Every row gives one point. Before rounding, the points of a table are all equally far from one centre. They may lie mostly on one side of it. Write the centre, to within rounding.
(in the rows, 128 means zero)

Points (7 x 2):
[[186 117]
 [181  94]
 [186 125]
 [126  66]
 [176  86]
 [186 113]
 [178  89]]
Centre: [135 117]

Points (7 x 4):
[[ 91 127 141 214]
 [138 144 178 204]
 [102 127 182 201]
 [121 117 171 201]
 [158 170 169 173]
 [163 161 153 157]
 [133 116 143 204]]
Centre: [112 153 146 171]

Points (11 x 8):
[[ 91 154 121 181 116  87 172 175]
 [134 151  83 162 112  95 119 180]
 [168 153 161 170  99  97 152 139]
 [101 116 113 157 138  70 175 187]
 [ 85 174 149 174  98  61 158 173]
 [ 75 180 135 138 148  32 152 210]
 [ 80 146  92 141 110  68 158 177]
 [ 74 203 114 147 132  46 155 172]
 [ 76 199 108 131 164  47 175 163]
 [120 134  98 163 131  43 130 142]
 [ 79 173 152 147 123  46 169 206]]
Centre: [100 157 167 108 163 112 109 152]

Points (17 x 11):
[[119 142 100  66 159  65 139 132 153 190 188]
 [ 88  95 108  65 166 157 123 104 120 170 206]
 [ 85 137  80  51 146  82  99 143 162 173 179]
 [ 59 124  90 102 144  47 162 119 145 149 173]
 [140 122 142  67 131 107  74  73 161 195 165]
 [ 82 132 109 107 160 102 132 112  86 204 212]
 [ 67 106 183  83 154 105 120  64 132 187 185]
 [106  84  89  62 165 117 122 140 159 206 184]
 [153 136 112  83 155  87 131  95 118 153 197]
 [109  90 115  76 194 127 105  96  99 144 198]
 [116  94 121  98 170 112 152 108 199 204 188]
 [ 62  98 117  83 231  87 144 159 117 157 175]
 [115 174 115 121 203  60  54  97 138 177 164]
 [113  97 162  60 153  95 130  60 113 184 162]
 [117 120  83  66 174  91 103 132 138 198 192]
 [102 134  95  60 151 136 167 124 155 197 196]
 [103 118 108  83 155 130 146 137  38 229 133]]
Centre: [ 94 140 138 128 159 134 119 136 135 160 105]

Points (17 x 14):
[[ 89 192 128  99 157  91  64 173  50 119 163  73 146 115]
 [ 89 186 128  55 121 147  59 130 110 119 141  85 108  52]
 [119 135 139  62 157 150  41 113  87  81 142 173 120  74]
 [144 176 157  93 103 124  57 143  88 105 139 113 132  49]
 [ 48 204 166  69 147  92  51 129 113  94 108 158 151 192]
 [140 204 154  69 138 158 102 129  85  91 120 125  93  74]
 [109 209 192 101 134 110  66 148  74  89  98  90 108  81]
 [118 224 131  92 153 101  49 159  43 109 144 123 128 104]
 [ 85 222 131  89 165 154  94 160 110  87  88 116 110  75]
 [ 93 160 208 124 114 173  50 106  90 102 115 111 146  91]
 [139 209 193  76 129  99 101 120  58 135 119 116 128 114]
 [113 192 165  61 156 146  94 137  58  94 127 133 172  94]
 [ 94 233 118  76 152 108  73 150  89  63 117 121 133  86]
 [ 84 198 163  24 171 115  98 102 110  88 104 150 144 100]
 [ 98 163 146 101 116 153  39 179  83  49 137 173 149 101]
 [116 237 118  89 104 126  76 144  95 128 132 128 168 116]
 [102 226 128  94 139 147  89 194  63 150 160 112 143 111]]
Centre: [ 66 170 166 115 142 110  95 139 122 118 168 153 109 113]

Points (27 x 20):
[[ 84 160 143  78 196 209 190 158 132 156 174  97 157  70 208  69 153 105
  144 125]
 [ 99 111 154 197 120 170 183 155 158 121 171  92 167 165 142 121 157  74
  138 105]
 [ 62  91 151 102 182 216 137 143 215 116 137 102 123 125 143 138 145  96
  178 102]
 [ 68 156 124 147 146 173 199 187 129 156 151 116 148 179 210  88 117 126
  122  82]
 [118 168 137 172 166 230 162 201 131 150 169  84 166 115 148  67 136 105
  135 138]
 [ 35 116 136 145 166 154 150 174 151 103 135  78 132  92 204  83  74 116
  124  88]
 [ 93 107 130  94 150 163 228 117 142 136 170  97 118  87 137  91 172 121
   99  85]
 [ 61 111 152 162 168 179 153 212 147 146 150  81 155 158 131  93 121 100
   97  87]
 [ 92 124 195 105 168 214 163 205  89 108 127 113 159  93 175  72 173  82
  116  80]
 [122  70 165 187 196 219 154 148 129  87 149  70 172 128 185  66 134 120
  126 108]
 [ 92 135 164 127 126 182 202 195 157 113 171 148 162 112 194  61 141  98
  146  91]
 [ 75 140 144 172 147 194 171 176 121  84 186 115  79  77 164  76 149 105
  155  96]
 [ 57 150 149 162 129 194 162 166 164 124 147  81 145 105 184 123  98  76
  132  91]
 [ 58 149 170  99 141 209 190 177 150 119 187  70 182 133 182  67 127  85
  162 120]
 [ 44 155 161 182 169 217 122 162 150 131 145 114 166  56 180 107 159 101
  191 119]
 [ 37 110 165 105 152 230 131 149 153 126 162 107 190 108 182  44 166 132
  112  75]
 [ 25 160 187 162 157 185 167 170  88  89 141  50 112 153 187  98 142 153
  155  56]
 [ 79 133 140 136 114 185 178 196 114 102 142  75 170 122 157  99  67  96
  186 110]
 [104  92 113 159 181 171 143 130 122  97 157 171 115 123 220  90  91 119
  145 100]
 [110 136 193 166 177 184 197 173 108 132 171 125 165  81 180  75 149 159
  107  62]
 [ 52 132 132 129 163 226 178 185  82 159 182  99 153 105 198  85 125  98
  142 125]
 [ 23 133 166 156 154 174 199 144 142 147 179  59 163 122 163  35 142 125
  150 134]
 [ 86 124 145 164 207 168 177 184 131 133 131  76 153  78 195  73  99 124
  126  81]
 [ 84  91  98 149 171 158 164 187 156 111 179  99 162 131 174  77 121 128
  144  45]
 [ 75  80 208 110 186 225 149 141 107  77 124 138 134  96 211 110 141  88
  120 135]
 [ 47  88 155  93 188 208 138 195  47 145 147  95 148  76 141 103 141 128
  129  87]
 [ 75  89 166 162 141 220 179 194 115 118 154  71  92 118 164  95 123 136
  183  85]]
Centre: [ 93 134 154 115 156 153 129 143 117 109 139 101 150 130 161 114 163 160
 150 137]

Points (30 x 24):
[[165 114  33  81  62 132  78 148 124 120  94 174  83 147 118 142 170 133
  159 202 133 168 133 104]
 [122 126  65 141  98 145 152 198 102  79 113 228  50 130 130  62 122 152
  202 140 138 164 163 141]
 [ 84 145  62 171 107 200 145 167 140 116  69 162  75 143 102 155 137 187
  182 125 117 142 167 116]
 [161 145  87 143  84 181 171 159 136 136  92 205  15 200 149  92 170 129
  182 159 130 168 112 100]
 [147 138  83 115  77 157 140 172  96  87  76 199  27 162 108  72 120 188
  191 189 129 161 140  73]
 [142 148  92  79 127 135 147 148 135  86  84 221  77  93 119 120 105 195
  179 190 131 162 144 113]
 [127 142  42 102 114 105 168 149 136 131  52 164  47 159 128  49 145 195
  153 155 117 186 102 117]
 [ 94 136  82  90  67 147 158 208 160 118  90 203  25 147  96 127  91 165
  175 187 144 148 159 103]
 [148 132 123  98  66 180 117 170 154 109 123 197  50 131 131 133 151 205
  220 159 107 216 181 113]
 [137 109  68  94  88 127 120 187  76 103  73 198  83 146 115 108 120 194
  184 156  92 135 112 126]
 [111 137  93  73 111 130 184 160 115 157  98 149  53 142  87 120 121 222
  212 176 120 124 126 116]
 [100 125  76  85 100 121 127 187 114 100  91 198  77 175  77 109  94 173
  170 180 107 151 148 100]
 [111 155  60  98 102 153 115 176 126 137  69 173  42 143  75 127  90 192
  193 171  95 135 173 113]
 [115 155  31 119  74 177 118 150  95 108  77 163  49 175  95  92 132 154
  208 163  94 132 137 134]
 [133 115  73  82 124 111 140 173 125 157  94 202  18 126 148 121 143 202
  223 164 136 150 125 128]
 [ 69 135  83 124 106 172 146 164 126  66  83 193  52 105  99 108 156 195
  153 144 122 137 104  96]
 [110 159  74 123 106  82 141 167 114  67 101 189  44 175  90 125 134 146
  149 142  97 150 139  94]
 [124  96  71 104 105 133 138 152 127  87  63 140  78 152 113 107 143 201
  233 197 128 160  87  96]
 [148 152  92 144  76 165 147 138  75  94  76 165  23 102 111  94 121 223
  204 153 142 146 143 122]
 [143 164  17 126 118 139 127 162 153 105  80 171  55 155 125  92 114 176
  182 165 109 152 183  82]
 [ 84 135  63  95 105 117 125 116 117 113  64 187  64 122  95  85 136 160
  183 207 118 151 115  87]
 [126 131  83  97 140 155 144 160 143  85  99 201  53 133  46 122 167 166
  196 142 120 156 157  75]
 [ 91 141  82 102 124 129 127 139 187 120  98 187  79 144  82 126 167 196
  219 165 122 175 131 106]
 [119 112  66 110  99 135 158 122 132  97  67 179  26 144 108 117 107 186
  187 185 129  97 156  95]
 [ 99 176 118 113 101 153 177 131 132 150  83 190  80 155 139  99 148 169
  201 183  78 156 155  76]
 [115  90 105  69  72 151 132 185  92 119  93 187  37  91 101  90 172 170
  245 170 110 156 151 107]
 [107  84  76  98 108 140 178 177 144 119  61 192  80 107 136  85 113 192
  177 151 122 101 162 105]
 [149  94  52 105  58 151 143 149  99  93  88 145  37 183 121  98 117 204
  184 166 143 167 139  77]
 [143 156  55  74  66 145 158 162 128 109  77 192  44 134  77  97 117 169
  191 181  64 141 150 120]
 [116 174 104 102 113 157 127 150 107 105 100 216   7 111  89 106 118 101
  194 143 104 136 162 121]]
Centre: [136 120 108 121  99 147 142 166 136 123 103 128  55 122 122 106 148 139
 162 161 122 169 145 132]
